Every row gives one point. The points of each table are mixes of a few directions, plus a little noise. Count the directions of each table, and those that both share. Where both have some left over, give the other angles between the two spaces (their principal angles), to ten degrees, smallest first.

First (4 x 3):
[[-2.71  2.00 -1.82]
 [ 1.65 -0.68  1.35]
 [-0.75 -0.78 -1.09]
 [ 1.85 -0.55  1.58]]
Second (6 x 3):
[[ 1.62 -2.15  0.69]
 [-1.21 -1.52 -1.84]
 [-1.02  1.36 -0.43]
 [ 0.31  0.42  0.47]
 [-0.46  4.08  1.29]
 [ 0.76 -2.19 -0.18]]
Directions: first 2, second 2, shared 2

First (7 x 4):
[[-0.94 -1.38  2.02 -2.31]
 [ 0.76 -0.41  0.86 -0.30]
 [ 4.06  0.39  2.38  1.50]
 [-0.99 -0.44 -1.57 -0.46]
 [-0.70  1.33 -2.25  1.59]
 [ 0.30 -0.92  0.29 -0.87]
 [-2.53  1.41 -1.75  0.82]]
Second (6 x 4):
[[-1.45  0.40  1.48 -0.59]
 [-0.45 -0.62  1.55 -1.23]
 [-2.12  0.86  1.84 -0.57]
 [-0.89  0.50  0.57  0.00]
 [ 3.87 -1.53 -3.39  1.12]
 [ 1.02  0.33 -2.01  1.30]]
Directions: first 3, second 2, shared 2

First (7 x 6):
[[-0.62 -0.11  0.98 -1.12  0.61  0.24]
 [-0.49 -0.03  0.81 -0.87  0.48  0.21]
 [ 1.18  0.16 -2.00  2.15 -1.12 -0.37]
 [ 0.85  0.12 -1.48  1.55 -0.87 -0.38]
 [ 1.20  0.12 -2.03  2.21 -1.18 -0.49]
 [ 0.63  0.08 -1.01  1.08 -0.55 -0.20]
 [-2.72 -0.24  4.60 -4.99  2.70  1.03]]
Second (6 x 6):
[[ 1.95 -1.74  0.99 -0.94  0.04  0.52]
 [-3.28  0.22 -0.87 -2.54 -1.71  1.15]
 [-0.33 -1.78  0.84 -0.38  2.65  2.82]
 [ 1.99  0.22 -0.79  2.16 -0.35 -1.15]
 [ 0.40  1.26 -0.78  0.28 -2.27 -2.06]
 [-0.66  1.85  0.59  1.57  1.75 -1.24]]
Directions: first 1, second 4, shared 1

First (9 x 8):
[[-0.10  1.00  1.57 -0.77 -1.02  0.70 -0.02 -0.86]
 [ 2.02  3.24 -0.60  0.32 -0.58  0.43  0.80  1.74]
 [-2.11 -3.68  0.80 -1.17  0.03 -0.15 -1.87 -0.31]
 [ 0.55 -0.19 -0.41  0.15  0.62  0.41 -1.29  0.12]
 [ 1.71  2.31 -0.27  1.44 -1.75  2.67 -1.88  0.32]
 [ 0.39  2.38 -0.63 -0.59 -2.06 -1.20  3.39  4.11]
 [ 0.64 -0.56 -0.83  0.19  2.65 -0.98 -0.17 -0.93]
 [-1.94 -2.34  1.99 -1.21  0.90 -0.49 -0.33 -3.18]
 [-1.17 -2.20 -1.62  1.63  1.20 -1.32  1.38 -1.02]]
Second (10 x 8):
[[-0.96  0.66 -1.02 -0.37 -1.73 -1.19 -1.30 -1.24]
 [ 1.03 -1.04  0.40  0.61 -0.41 -1.04 -0.60 -1.84]
 [ 1.20  1.07 -2.01  0.02 -3.83 -0.42 -0.86 -4.85]
 [ 0.69  0.57  0.40 -0.16  2.23  2.97  2.44  2.97]
 [-1.75 -0.07  0.65 -0.35  1.46 -0.40 -0.13  2.84]
 [-1.58 -0.48 -0.26 -0.05 -1.54 -2.83 -2.28 -1.49]
 [ 0.40 -1.59  1.80  0.64  2.26 -0.30  0.27  1.63]
 [-1.55  2.87 -2.34 -1.33 -1.88  1.49  0.31  0.39]
 [ 1.94 -1.15  1.36  0.69  1.96  1.25  1.48  0.73]
 [ 0.58 -0.85  1.06  0.30  1.47  0.31  0.56  0.90]]
Directions: first 5, second 3, shared 0; angles 40, 50, 70

First (10 x 9):
[[-0.65  0.44 -0.34  0.45 -0.70  0.32  0.37 -1.06 -1.12]
 [ 0.94 -0.69  0.58 -0.68  1.13 -0.56 -0.62  1.61  1.73]
 [-3.55  2.52 -2.07  2.48 -3.96  2.04  2.27 -5.82 -6.20]
 [ 1.29 -0.92  0.75 -0.89  1.38 -0.76 -0.84  2.15  2.24]
 [-0.42  0.29 -0.22  0.26 -0.46  0.23  0.23 -0.65 -0.68]
 [ 1.44 -1.02  0.82 -1.00  1.55 -0.79 -0.88  2.34  2.41]
 [ 0.52 -0.37  0.31 -0.33  0.55 -0.29 -0.33  0.84  0.92]
 [ 1.49 -1.03  0.79 -1.03  1.65 -0.78 -0.91  2.46  2.55]
 [-0.17  0.14 -0.08  0.07 -0.18  0.09  0.12 -0.26 -0.26]
 [-0.98  0.65 -0.60  0.68 -1.04  0.56  0.57 -1.58 -1.65]]
Second (10 x 9):
[[ 4.36 -1.72 -3.95  4.54  0.59  1.44  1.53 -0.91  1.49]
 [-1.47 -0.42 -0.51  0.47  0.91  1.29  0.03  0.49  0.43]
 [-0.94  1.26  0.07  0.19  1.13  0.57  0.57 -0.08  0.95]
 [ 0.92  2.56 -1.58  2.57  2.45  1.19  2.26 -1.04  2.76]
 [-1.49  1.86  2.04 -2.99 -0.82 -0.34 -1.14 -0.07 -0.21]
 [-2.69 -2.11  1.33 -0.91  0.01 -1.24 -0.70  1.56 -2.25]
 [-0.19  0.80  0.17 -0.48 -0.08  0.45 -0.11 -0.25  0.46]
 [-0.38 -2.04  1.59 -0.53 -0.93 -3.36 -0.29  1.01 -2.85]
 [ 0.45  0.94  1.13 -2.66 -1.90  0.05 -1.58 -0.53 -0.18]
 [ 1.46 -0.90 -0.33 -0.41 -1.44 -0.10 -0.83 -0.19 -0.53]]
Directions: first 1, second 4, shared 0; angles 90
